Each wall is flat, endless, passes through zero and stands at right angles to its row. A trip goes straight from one point to another. List the walls that it crosses, first one first.
In the rows, zero is written as 128.

Walls:
(1): [150 143 144]
(2): [178  98 160]
(3): [ 40 144 133]
(4): [139 174  78]
(5): [ 91 178 138]
(6): [165  97 111]
(7): [136 147 132]
Trips:
[156 149 157] to [108 112 176] -> 3, 7
[150 158  81] to [ 70 131 145] -> 1, 6, 3, 7, 4
[118 131 219] to [ 96  26 198] -> 7, 5, 1, 6
[ 89 154 131] to [148  53 165] -> 4, 7, 2, 5, 6, 3
[164 136 168] to [225 111 110] -> 4

Walls:
(1): [ 74  69 101 122 103 140 130  65 116 165 134  82]
(2): [121 191 101 132 116 108 166 191 106 127  87 167]
(3): [ 99 156 128 114 132 100 127 117 200 119 150 178]
(4): [141 102 136 131  79 167 183 128 141 129  87 142]
(5): [ 95 104 197 136 173  50 163  99 128  59 126  70]
Trips:
[ 90 149 162 201 130 162 158 149 185  96 126 181] to [133 163 112 102 144 137 132 213  56 144  89 119] -> 5, 3, 4
[ 74 120 128 149 162 112  67 105  81 151 181 112] to [120 136 144  69 168 133 105 140 146 181  92 146] -> 3, 5, 1, 2
[103  75 149 125 120 139 151 124 130 131  89  71] to [145 159 164 116 121 153 153 109 131 147 144  70] -> none
[107 182 183 136 172 117 135  93 180 123 182 132] to [144 157 135 109 113 119  64  79 150  91 148  66] -> 1
[151 165 161 111 163 171  89 146 169 158 141  76] to [129   7 107 103 114 206 171 151 129 160 130 111] -> 1, 4
[161 111 131 123 138 106 101 128 131 146 117 159] to [147  83 175  77 150 163 128  81 139  59  35 166] -> 4, 5, 3
[ 68 177 100 187 129  99 114 126 148 164 116 122] to [122  96 170  94 126 129 123 126  77 119 192 122] -> 5, 2, 3
[ 92 157 244 215 146 107 124 112 182 109 139 124] to [ 45 181 137 170  81 122 108 188 182 131 117 110] -> 2, 5

Walls:
(1): [119 105 150 157 166 107 124 104 138 141 120 144 131 121 138 151 186  93
 122 127  92 122 117  96 140 122 138 187 119  75 104  49]
(2): [115  78 142  87 157 126  86 142 100  87 108  97  86 130 144  76 109 158
 136  70 167 121  96 184 161 151 125 106 131 154 152 121]
(3): [182 119 126 126 147 106 104 138 114 151  35 121 134 110 164 215 204 109
 138 129 139  90 150  90 132 139 148 134 123 130 151 155]
(4): [ 60  42 148 113 148 207 114 116 175 152 178 150 168 134 157 110 111 179
 118 132  99 150  37 159 167 124 111 208 104 112 192 133]
(5): [134 131 139  97 102 126  81 153 142 115  38 106 135 108 103  75 125 133
 105 111 143 191 101 134 144  57 132 138 170 174 131 140]
(6): [123  96 130 165 103 106 130 150 129 164  93 116 118 207 151 123 153 104
 101 121 139 121 109  98 109 118 131 125 122  66  78 158]
Trips:
[ 82 129 127 168 140 124 151 110  92 126 155 105 176 121 106 113 128  83
 100 119 140 116 103 132  75 175 128 164  97  82 160  46] to [ 92  94 143 162 134 158 133 145 133 120 187 113 153  68 144 120  93 156
  56 120 159 108 134 125  56  88  80 105 114 121 100 142] -> 1
[131 149 139 156 147 144 140 136 127 147 131 150  94 133 177 119 179 133
 115 103 120 178 124 125 122  98 132 121 137  91 199 126] to [ 91 168 133 112 132 145  41  97 141  60 217 142 155 135 200 128 161 136
  95 144 141  94 133 140 122 176 121 124 129 149  94  66] -> 5, 2, 6, 3
[126 129  54 111 107 154 158 128  95 141 135 110 153 154  96 143 171 180
  88 138  95 129 166 142 148 193 171  73 153 112 157 237] to [113 133  95 124 164 100 140 175 129  87 144 101  65  78  99 112 151 128
 131 123 137 136 147 126 106  92  98 117 133 114 125  83] -> 6, 2, 3, 5, 1

Walls:
(1): [165 163 128  86 151 121 126 109 163 115 168 206 148 156 147 161 146  60
  34 114 145 153 150 162 166 163 146 118 159 143 128  99 122 111 104 130
 154 190 221 115  74 205 137 107 110 152 108  17]
(2): [ 77 145 136 169 191 106 159 107 187  39  79 151  59 152 191 132 143 145
  64 174 102  83 125 126 168 110 133 128 132  53 125 178  65 101  45 114
  65 109 111 129 124 186 136 138 178  76  87 133]
(3): [118 156 113 107  63 130 175 162 151 133 195 231 123 207 200  85 144 108
 138 176  86 102 148  69  62 127 135 107 162 128 189 178 105 111  85 152
 136 192  97 126  91 105 132 240 159 188 111 152]
(4): [172  82 120 111 185  79  97  99 214  74 185 136  52  75 117 183 121 138
  75  98 139 147 154 188  56  86 120 123  92  90 108 148 134  96 154  99
 175 134 184 109 185 122 152 141 122  77  80 190]
(5): [ 87 161 122  77 117 128 148 138 154 182 168 112 177  88 173 163 112  94
  88 177 136 118 103 143 150 125  52 213 116 158  84 114 132 107 147 144
 125 144 165  96  42 156  64  72 162  83  63 150]
(6): [185 126  59 148 172 101  98 165  91 112 150  44 141 174 137 129 186 167
 114 132  95 104  91 123 142 100 120 119 156 177 202 139 134 162  97 130
 133  98 196 127 150 127  44 128  60 157  84  87]
(7): [164 198 115 168 100 103 180 181  69 122  93 150 169 131 139  94 154 131
 182 130 101  88 193 100 139 169  57 138  92 150  77 151  85  30 134 136
  81 143 190  58 106 134 151 166 172 102 137 178]
Trips:
[126 101 108 144  99 107 153 111  86 149 142 117  64 147 118 162 107 176
 149 147 153  85 186 105  46 178  72 150 105  97 145  69 146 193 125 145
  84 138 170  82  82 102 154 107 168 166 149 128] to [ 82 124 168  33 117 107 168 176 137 162 105  94 125 155 126 182 163 190
  97  93 159  83 116 178  93 133  82  52 136 144 199  98 124  91  48 140
 159 196 179 162 143 119 113 119  86 134 123  99] -> 6, 4, 1, 7
[129 101 130 123  88  72 130 116 143 157 130 117 144 135 127 149 121  93
 142  77 105 140 161 126  97 122 193  98 153  55 134 115 114  94 103 165
 171  91 179 159 196 163 107 128 107 154 103 163] to [152 136  77  89 169 118 113 203  84 152 169 144 169 116 106 171  93 140
  85 115 165 154  38 131 145  51  88 176 147 169 148  96 140 188 183  99
 193 179  79 105  83 107 141 123 102 177 201 159] -> 3, 5, 4
[ 84  97 205 143 113  91 131  93 140  98 144 105  85 133 116 116 151 149
 129 181  49  99 147 159 200 117  87 105 147 115  41 201 183 134 127  24
 151 140 130 132 146 134 118 132  91 163  53 166] to [153 152  84 154 111  55 106 111 124 198 146 119 171  83  98 116 187  93
 208  95 138 148 156 104 195 100 166 129  86 103 163  73  87 131 146 155
 208 154 159  92  63 102 100 109  96 114 128 144] -> 7, 2, 1, 4
[ 53 113 102 103 160 134  87  51 127  99 170 168  93 120 192 113 162 214
 139 124 176 216  73 128  42 188 149 144 100 142 127 172  44 198 135 146
 138  87 187  12 184 149 121 129  68 179 132  95] to [248 126 153 169 129 114  92 102  90  98  97 113  85  89  43 166 201  90
  68 171 178 137 147 186 101 132 106 134 144  89 113 129  38 147 135 110
 144 141  78  88 143 110 156  87 143  61  74 195] -> 3, 1, 6, 7
[ 76 170 135 176 150 140 157 128 170  97 125 105 168  61 103  95  60  96
 169 147 103 145 119 143 126 177 140 127 114 123 225 121  85 109 109 144
 192  56 209 123  58  47  39  55  80 159  68 157] to [154  89 187 208  75 136 117 160 150 104 123  78  98 128 103 123 135 156
 225 222 179 131  48 134 120 124 164 110 233 224 104 126 149  80  96 108
 100 205  54 142 119 137 134  79 110 125 149  83] -> 5

Walls:
(1): [123 114 179 188 133 165 132 140  90 158 132 135 151 118 154 156 168 109
  92 123 138 144 140 100 231 134 181 123 172 121  79 129 183 137 179 128
  73  66 136 169  95 120 116 194 150 102  80 139]
(2): [ 60 114 122 134 120  93 168 113 139  90 119 218 124  71 133 148  99 121
 143 121 120 110  86 161 157 164 102 153 142 135 179  96  62 120 121  82
 132 103 108 127  33  96 166 160 124 147 118 103]
(3): [164 128 138 114 169 128  85  73 162 135  79 109 121 160  63 144 142 169
 104  64 166 158 100 104 125 188 126 130 153  79 114 174  68 131 109 136
  89  88 148 179 156 190 136 104 108 147 133 172]
(4): [133  93  83 163  74 162 155  88 109 134 119  79 131 100 135 170 110 182
 152 169 114 157  59 118 215 140 102 119 146 198 103 118 163 112 168 154
 119 136 123 192 152 109 179 120  86 175 163 147]
(5): [199 151 148 106 152 131  75 128 123 166 120 157  62 144 117 145 110 117
 193 124 111 110 145  70 120 139 102 150 127 137 107 111 147  96 171 174
  82  73 168 136  99 174 146 126 114 149 144  98]
(6): [143  76 195 100 126 101  83  98 151  86 106 135 135 126 119 187 102 194
  58 101 105  91 162  81 141 167 105 103 150 189  83 145  95 137 176  95
 147 131  62  97  94 169 125 116 141 150  59 180]
(7): [ 63 175  63 100 170 206 138 170 116 199 176 102 167 136 104 135 122 103
 132 153 143 134   7 133 119 106 133 111 138 123 130 156 100 150 145 120
  90 222 131 152  97 116  96  92 154 132 163 129]
(8): [140 128 131 149  79 175 100 111 132 129 131  84 128 155 189 145 156 172
 164 129 116  84 136 106 144 169 155 133 134 157 155 103  46 122 131 147
 118  44  67 148 167  55 118  92 189  91 162 157]
(9): [161 178 156  79 150 127 160 143  41 176 140 117 159 220 153 146 152 135
 141 130 115 191 109 159 140  85 104 101  93 109 114 198  80 209  93 144
 102 140  47 131 132 106 184 127  98 154 137 141]
(10): [107 152  87 158  95 143 136 102 153 111 157 121 173 123 129 145 154 179
 115 104 128 127  91 127 139 119 146  96 146 170 133  96 172 112 216 157
 183 140 142 120  83  91 132 113 116 108 118 167]
Trips:
[177 104 128 117 104 150  81  99 175 136  76  86 157 159 135 136 102 114
 115 158 133 154  69 123 138  97 139 172 117 140 143 151 141  89  42  93
 142 149 107 170  65  90 145 152 169 136 124 155] to [166 146 125 179 163 118  20 126 139 150 139 166 134 158  96 164 109 155
 166 168  93 132  76 104  82 146 138 144 127 131 126  83 113 141 104 105
 170  95 110  78 109 151  95 144 113 131 137 117] -> 5, 9, 4, 7
[127 132 146 117 101 134  12 132 106  41  99  72 128 152  88 128 115 137
  49 115 116 124 129 108 138 207  57 109 176 107  54 173 120 135 143 121
  75  59 191 153  56  97 131 160 105 124  83 190] to [ 78 131 127 126  65 174 201 106 115 142 130 219 141 196  93 138 135 138
  93 110 110 148 114 133  88 166 177 114 152 115  68  99  64  95  57  96
  92 135 217  73  57 126 113  89 110 144 180 134] -> 2, 4, 8, 7, 5, 1, 6
[117 137 151 186 177  22  77  70 156  66 169 114 149 127 110 135 126 120
 182 117 163 146 161  98 100 152 170 127  74 122 136 117 132 181 146  84
  89 166 168 101 100 106 104 110  78 101 185 134] to [159 155  79 108 111 128 195 135 130 140  64 101  97 124 123  98 137 126
 102 158 157 170 160 113 128 148 157 138 132 112  99 125 135 192 155  92
 149 117 161 154  93  82 122 151 113 108 139 100] -> 5, 2, 1, 3, 9, 4
[ 73 116  91 141 151 107 142  99 114 151 116 132 102 160 159  64 152 138
 159 108  92 122 147 137 126 117 144 155 139  99 147 131 159 111 136 167
 159 153 114 227 141 191 141  78 132 102 181  79] to [123 168 139  96 123 215  92 142  97 168 153 144 147 157 153  67 151  48
  84  93  95 156 119 182 119  87 137 143 122 124 188 116  73 127 186  97
 100 177 187 149  76 191 104 140 144  57 163 183] -> 4, 9, 10, 3, 1, 5
